Each wall is flat, endless, passes through zero and stands at right angles to its row. A trip goes straight from one point to another. Which walls does it cross, in order?

Walls:
(1): [-0.38 -0.70]
(2): [-0.94  0.16]
(3): [-0.26  0.05]
(4): [ 0.14 -0.27]
(5): [ 0.37 -0.53]
(6): [-0.08  0.27]
Trips:
[0.24 0.20] to [0.14 0.34] => none
[-0.17 -0.62] to [-0.19 -0.19] => none
[ 0.55 -0.51] to [0.69 0.17] => 1
[0.61 0.36] to [0.37 0.51] => 5
[0.37 0.24] to [ 0.66 -0.20] => 4, 6

Walls:
(1): [-0.51 -0.74  0.30 -0.44  0.32 -0.38  0.26  0.53  0.21  0.09  0.20]
(2): [-0.20 -0.08 -0.27 -0.32 -0.52  0.16  0.43  0.44 -0.22  0.15  0.02]
(3): [-0.17  0.42  0.43  0.53  0.55 -0.01  0.68  0.39 -0.56 -0.01 -0.06]
(4): [-0.24 -0.18  0.26  0.04  0.54  0.17 -0.39  0.55  0.07  0.47  0.38]
Trips:
[ 0.12  0.07 -0.32  0.06 -0.20  0.44 -0.49 -0.08  0.23 -0.02 -0.18] to [ 0.78  0.24  0.31  0.17  0.14 -0.60  0.38  0.02  0.00 -0.40 -0.06] => 3
[ 0.40 -0.07 -0.31 -0.17 -0.20  0.05  0.17  0.00  0.42 -0.45 -0.48] to [ 0.08 -0.45  0.56  0.11 -0.04  0.31 -0.04  0.01  0.64 -0.21 -0.62] => 2, 1
[ 0.19  0.65  0.36 -0.36  0.38  0.17  0.06  0.13  0.29 -0.14  0.30] to [-0.18 -0.28  0.17  0.21 -0.90  0.22 -0.01  0.15 -0.32  0.16 -0.32] => 2, 4, 3
[ 0.34  0.06 -0.03  0.03  0.30  0.57 -0.02  0.46 -0.18 -0.33 -0.21] to [-0.39 -0.02 -0.27 -0.36 -0.13 -0.42  0.32 -0.21 -0.26  0.44 -0.04] => 1, 4, 3
[ 0.18 -0.37 -0.15  0.86 -0.80  0.25 -0.48  1.13  0.14  0.19 -0.22] to [-0.40  0.37  0.01 -0.29 -0.56 -0.29  0.19  0.23  0.64  0.12 -0.02] => 1, 4
[-0.67  0.69 -0.03  0.58 -0.59 -0.03 -0.46 -0.17  0.35 -0.10  0.39] to [ 0.32 -0.13 -0.25  0.27 -0.10 -0.34 -0.57 -0.50  0.02  0.57  0.37] => 4
[ 0.09 -0.16 -0.07 -0.35  0.19  0.18  0.01  0.26  0.54 -0.14  0.31] to [ 0.00  0.42  0.34 -0.11  0.04  0.02 -0.80 -0.59  0.15 -0.02  0.28] => 2, 1
[-0.15 -0.16 -0.58 -0.50 -0.45  0.02 -0.36 -0.11  0.07  1.03 -0.10] to [ 0.64 -0.77 -0.69  0.19 -0.06 -0.47 -0.07  0.48  0.40  0.08  0.38] => none
[-0.46 -0.19  0.16 -0.02 -0.50  0.01 -0.14  0.21 -1.20  0.42  0.00] to [ 0.28 -0.81 -0.52 -0.92  0.42  0.15  0.03 -0.05 -0.21  0.37  0.35] => 3

Walls:
(1): [-0.17  0.39  0.73  0.21 -0.47 -0.10  0.19  0.39 -0.07  0.54  0.27  0.42
  0.76 -0.78  0.48 -0.17 -0.31 -0.06 -0.53 -0.07 -0.73 -0.12  0.30  0.21
  0.05 -0.05  0.37 -0.27  0.16  0.09 -0.36 -0.11]
(2): [-0.03 -0.18 -0.22  0.02 -0.22 -0.55  0.50  0.21  0.24  0.60 -0.88 -0.37
  0.17 -0.43 -0.44 -0.51 -0.10 -0.57 -0.28  0.04  0.33  0.12  0.20  0.05
 -0.19  0.16  0.21  0.41 -0.21 -1.00  0.26 -0.20]
(3): [ 0.20  0.42  0.18 -0.09  0.14  0.30  0.22  0.48 -0.03 -0.14 -0.17  0.24
  0.99  0.19  0.20  0.43  0.11 -0.12  0.34 -0.33 -0.64 -0.09  0.06 -0.11
 -0.02 -0.11  0.03 -0.07  0.07  0.49 -0.28  0.71]
(4): [ 0.69 -0.43  0.19  0.22 -0.05 -0.47 -0.37  0.10  0.19  0.05 -0.24 -0.32
 -0.21 -0.64  0.44 -0.04  0.50  0.29 -0.63  0.13  0.46  0.47 -0.73  0.71
  0.05  0.12  0.12 -0.10 -0.48 -0.53 -0.73  0.36]
(5): [-0.01 -0.33 -0.25 -0.30  0.07  0.22  0.40  0.30  0.18  0.09 -0.58 -0.33
 -0.01 -0.23 -0.30  0.78 -0.12 -0.27  0.11  0.08  0.08  0.00 -0.01  0.46
  0.42 -0.03 -0.04 -0.12  0.46  0.39  0.45 -0.65]
(6): [ 0.09 -0.15 -0.05  0.42 -0.12 -0.38 -0.11 -0.32 -0.29 -0.37  0.70  0.03
  0.54 -1.04 -0.13  0.79 -0.52 -0.34 -0.86 -0.19  0.28  0.08  0.51 -0.04
 -0.41 -0.05  0.17 -0.36 -0.25 -0.02  0.11  0.61]
(7): [ 0.71  0.03 -0.08 -0.03  0.16  0.50  0.06 -0.07 -0.45  0.22 -0.15  0.03
  0.53 -0.33  0.16 -0.35 -0.88  0.22 -0.27  0.56  0.32  0.16  0.03 -0.65
 -0.62 -0.53 -0.45  0.12  0.36  0.46 -0.95  0.24]
Trips:
[ 0.13 -0.04  0.18 -1.10 -0.24  0.55 -0.34 -0.21 -0.21  0.31 -0.06  0.48
  0.16  0.18  0.01  0.07 -0.17 -0.52 -0.13 -0.18  0.12 -0.34  0.26 -0.12
  0.57 -0.20  0.27  0.55 -0.34  0.68 -0.06 -0.28] to [-0.55  0.07  0.03  0.17  0.22  0.21  0.24 -0.23 -0.56  0.46 -0.29  0.01
 -0.30 -0.53 -0.64 -0.61 -0.75 -0.85  0.07 -0.25  0.23  0.30 -0.66 -0.27
 -0.05 -0.09  0.00  0.15  0.04 -0.73 -0.86 -0.19] => 2, 3, 5, 4
[-0.16 -0.35 -0.10  0.62 -0.13  0.04  0.17 -0.72  0.26 -0.18 -0.52 -0.38
  0.26 -0.34 -0.32  0.09 -0.19  0.46 -0.11  0.57 -0.22 -0.03 -0.06 -0.57
 -0.21 -0.07  0.96  0.12 -0.63  0.31  0.22  0.40] to [-0.18 -0.65 -0.24 -0.10 -0.09 -0.37 -0.90  0.00 -0.05  0.19  0.60  0.64
 -0.20 -0.62 -0.52 -0.46  0.07  0.04 -0.51  0.87  0.08  0.19  0.14 -0.63
  0.25 -0.02 -0.12  0.65  0.28  0.01  0.46  0.43] => none
[-0.43 -0.32 -0.39 -0.03  0.50  0.15 -0.28  0.37  0.63 -0.07  0.31 -0.13
  0.15 -0.41 -0.02 -0.25  0.67 -0.11  0.21 -0.71 -0.13 -0.78 -0.26 -0.49
 -0.75  0.47  0.16 -0.31 -0.13 -0.20 -0.69  0.18] to [ 0.48 -0.04 -0.36  0.12 -0.15 -0.36  0.55  0.22 -0.09  0.42 -0.26  0.21
 -0.67  0.11 -0.83  0.01 -0.12 -0.41 -0.26  0.47  0.40  0.32  0.03 -0.57
 -0.34 -0.61 -0.07 -0.01  0.05 -0.27 -0.03  0.60] => 2, 7, 3
